Each wall is flat, endless, passes through zero and stands at right angles to its row. A trip goes straight from one point to another. Which walls does it cross, in order?

Walls:
(1): -1.7  0.7  0.5
(2): -2.0  -2.3  3.6
(3): 2.1  1.5  -7.2
(4): -1.0  1.5  -4.2
(5): 0.1  1.4  1.5
(6): -1.7  -2.7  -0.5
Trips:
2.7  -1.3  3.7 to -3.9  0.0  -4.3 => 6, 5, 1, 4, 3, 2
3.8  2.1  -1.6 to -0.5  -0.6  -6.1 => 5, 6
-6.5  5.2  -3.1 to -2.0  5.1  2.5 => 3, 2, 4
-3.3  -5.6  -0.4 to -3.9  0.4  0.3 => 4, 5
-2.1  0.5  0.4 to 2.1  -4.8  0.9 => 4, 5, 1
-4.6  0.1  0.7 to -1.1  -3.5  -0.5 => 5, 4, 1

Walls:
(1): 0.8  -2.3  -1.5  0.0  -0.8  1.3  -3.5  1.6
(2): -4.9  -0.1  1.3  -2.3  -1.1  -2.9  -1.3  1.2
(3): 3.4  3.8  1.3  -6.0  2.5  1.3  0.5  -0.6
(4): 2.0  -0.3  1.6  -1.8  -1.2  -0.4  -7.1  5.0
(5): 0.8  0.5  -0.3  -0.4  -3.5  1.5  0.3  5.4
(6): -2.8  -6.6  5.2  -1.9  3.7  3.7  2.0  -0.4
Trips:
4.1  -0.1  -0.6  2.8  0.2  -2.8  -0.2  3.3 to -4.6  -0.1  1.4  3.1  -2.9  4.8  -3.5  2.4 => 2, 6
1.7  1.7  -3.1  2.5  -2.4  0.9  -2.2  -5.6 to -1.2  3.7  -2.1  -1.4  -0.8  4.9  4.6  2.1 => 1, 3, 5
3.4  0.1  5.7  6.2  0.2  0.1  -0.3  -2.5 to 0.3  0.3  -6.5  1.6  -0.3  0.2  1.3  -2.2 => 6, 1
1.2  2.0  0.5  -4.1  -0.9  -2.1  3.0  -2.3 to -0.8  2.7  -1.1  0.0  -2.9  -3.8  -0.2  -1.9 => 3
-1.4  -1.8  -2.1  2.7  -1.8  -2.7  2.3  1.5 to -2.0  -0.3  -0.9  4.2  -2.7  2.2  -1.0  0.2 => 1, 2
-7.9  3.7  -3.2  -6.2  1.7  0.7  1.8  -1.8 to 0.4  2.6  1.7  -1.2  3.4  2.6  3.8  5.9 => 5, 2, 4

Walls:
(1): 1.6  2.0  -2.6  1.9  -0.1  2.4  2.8  1.4  -1.7  -0.9  2.2  3.2  -4.1  0.3
(2): -0.5  3.8  -3.9  -0.4  -0.6  -6.1  -0.1  1.3  -3.9  -1.0  3.0  0.3  -0.1  -1.2
(3): 2.2  0.5  0.3  -1.7  -1.9  -2.1  4.7  2.4  1.6  -4.8  0.1  -1.8  6.6  -0.2
(4): -5.5  -0.1  3.1  -0.5  2.5  -5.8  -0.6  -2.3  -1.5  1.8  2.3  -4.3  3.1  0.9
(5): -0.7  -4.8  1.3  -0.5  0.8  -1.7  -6.5  0.3  -3.5  0.1  -2.2  -0.5  2.9  3.5
(6): -1.4  4.0  -1.7  -2.3  3.0  0.5  0.2  6.1  0.4  2.9  -1.1  1.7  3.3  2.1
(7): -3.2  0.0  0.0  -1.4  0.2  -1.2  1.6  -3.0  -2.7  -2.5  -0.7  5.0  0.0  2.3
Trips:
0.3  2.8  -1.0  -0.1  -2.0  5.2  4.5  -0.9  -6.7  -0.8  2.8  2.9  5.1  0.6 to -0.2  1.2  0.9  -7.0  2.8  5.5  1.0  -0.7  -3.2  2.0  -0.4  -2.0  -1.5  -2.8 => 2, 3, 7
-0.2  4.9  7.6  2.2  -2.4  2.4  0.7  -2.6  0.1  -1.4  0.5  -2.4  -4.0  2.0 to -3.8  -3.2  -1.3  4.1  2.7  -4.7  0.0  0.6  -2.0  -2.2  3.0  1.4  -2.6  0.4 => 7, 2, 5
1.3  -3.3  1.8  -2.8  -0.3  -3.3  -1.1  5.1  0.6  2.2  6.6  4.2  4.3  -3.2 to 3.0  0.0  -4.2  -0.2  -1.0  0.9  -0.9  -0.2  -4.9  1.6  0.0  -1.7  3.2  1.1 => 4, 1
0.6  -0.3  4.1  0.8  3.1  -2.6  -3.3  0.5  1.1  4.3  -2.0  5.1  -1.9  -0.8 to 1.5  3.2  -6.5  -0.9  -3.9  2.5  -5.8  5.7  6.3  1.2  0.9  1.9  -3.2  2.5 => 4, 7, 1, 5, 2
4.8  -6.4  3.9  -2.8  -1.7  -8.9  1.9  -2.1  0.3  0.8  -1.8  0.5  3.1  -1.7 to -3.7  0.0  1.6  0.4  -0.9  -4.2  -2.9  -0.3  -0.7  -4.1  0.0  0.8  -2.9  0.0 => 3
1.0  4.9  1.6  1.6  -3.5  -5.4  5.2  6.1  -4.2  0.7  -3.2  -4.3  1.3  2.6 to 2.1  -1.8  1.9  0.8  1.1  -2.6  -0.4  2.1  1.2  1.2  1.0  0.1  -5.4  1.7 => 3, 6, 4, 5, 2

Walls:
(1): 1.8  -0.1  -1.9  -0.7  -1.4  0.4  1.8  1.2  -2.2  -0.7  2.5  -0.2  -1.0  -2.2  -2.7  0.7  -1.9  0.8  -4.4  -3.4  -1.9  1.3  0.7  -3.7  -0.5  -2.7  -0.8  -0.9  0.7  8.8  -2.6  -3.2
(2): 0.6  1.3  -3.3  -1.7  -0.8  2.4  3.9  -1.4  -0.2  2.0  -6.5  -6.1  -0.3  -2.7  -1.3  -3.4  2.0  -0.4  1.0  -3.1  -0.9  -0.1  -3.8  -3.4  8.1  -1.6  2.3  0.8  -1.0  -2.3  -8.1  0.0
(3): -1.8  0.4  0.5  -3.6  0.2  0.6  2.0  -4.4  0.2  -3.1  3.3  2.0  -3.3  -2.0  -1.4  -1.9  6.3  2.3  0.1  -0.4  -1.0  3.6  -0.5  0.8  0.5  -1.4  -1.8  -2.5  -5.2  -1.7  5.3  2.2
(4): 0.5  0.4  1.4  2.1  1.4  -0.4  -5.6  -2.5  -1.9  0.7  -0.5  -0.9  3.4  5.4  5.9  0.7  -3.1  -0.1  2.2  -2.3  0.9  -2.8  -0.5  0.4  -4.1  -2.3  1.6  -0.8  2.1  -0.8  2.0  0.2
(5): -2.2  1.2  1.5  4.3  -2.9  -1.4  0.4  1.7  6.1  1.7  0.8  -2.8  1.1  -2.8  -2.2  -5.2  1.2  -1.6  4.2  -7.6  -0.6  0.2  6.6  1.9  1.3  1.1  0.2  4.0  1.6  3.2  1.6  2.8
(6): -5.2  2.0  -1.5  -3.4  2.2  1.5  0.0  -0.6  2.2  5.2  1.7  2.3  -4.7  -1.7  4.5  2.1  0.7  -1.3  -0.3  1.2  -0.3  2.5  2.5  1.5  -0.1  0.3  1.2  6.0  2.0  0.4  3.1  -0.4
(7): 2.1  -2.6  -1.6  -0.6  1.9  1.2  0.5  0.4  1.5  1.4  1.1  0.2  4.6  3.9  -0.7  5.2  5.1  -1.5  0.4  1.3  -4.8  -4.4  -1.3  -1.8  6.3  0.1  1.9  -6.3  -1.4  -0.7  0.2  -4.1
Trips:
5.0  2.3  3.1  9.6  -1.7  0.1  -5.8  -4.7  -1.7  1.5  1.3  -0.6  -4.4  2.1  1.7  -2.0  -1.4  -0.1  2.2  1.4  -1.4  -2.1  -1.3  0.1  -3.3  -1.1  1.3  -1.4  0.8  -2.6  -2.8  -2.0 to 3.0  0.7  2.3  7.0  -7.0  -2.0  -1.4  3.4  0.8  0.5  4.5  2.6  -2.7  5.5  1.3  -1.4  0.0  2.5  0.9  6.1  0.1  -3.6  -0.8  -4.3  -3.5  1.3  -3.1  -3.2  -6.0  4.8  -2.2  -1.1 => 1, 7
0.2  -1.4  2.3  0.0  -3.4  -2.7  0.1  1.2  4.2  0.9  3.3  2.1  -0.2  0.9  5.1  0.9  -0.3  3.5  -1.6  0.0  -3.8  2.2  -0.9  -2.9  -4.3  8.9  3.6  -0.7  0.3  -1.0  3.8  3.2 to -2.6  2.3  0.2  3.1  1.4  6.1  0.2  -1.0  -2.5  5.9  -1.6  -4.2  -0.9  -0.3  2.9  -1.8  2.6  -6.2  1.3  -4.8  3.4  1.8  -3.6  -2.2  0.1  1.7  0.6  -5.3  1.2  2.0  -2.2  2.0 => 3, 2, 7, 1
3.0  4.8  -0.9  0.0  2.3  2.7  -4.0  -2.3  1.1  -1.0  0.4  2.5  3.8  3.0  -5.6  -0.3  -1.3  0.5  -1.8  1.2  2.1  -3.8  1.9  -2.6  -1.9  -1.6  -3.7  -1.1  -0.7  -7.1  -3.2  -3.8 to -1.0  -0.8  -2.6  1.0  4.3  -0.1  4.4  4.1  4.5  0.1  -1.8  -2.4  -0.1  0.7  -0.5  6.4  3.9  -5.9  -1.8  -0.2  -2.8  4.0  0.0  4.3  -5.5  -1.3  -4.4  -4.9  3.4  -2.6  -2.1  -1.3 => 4, 6
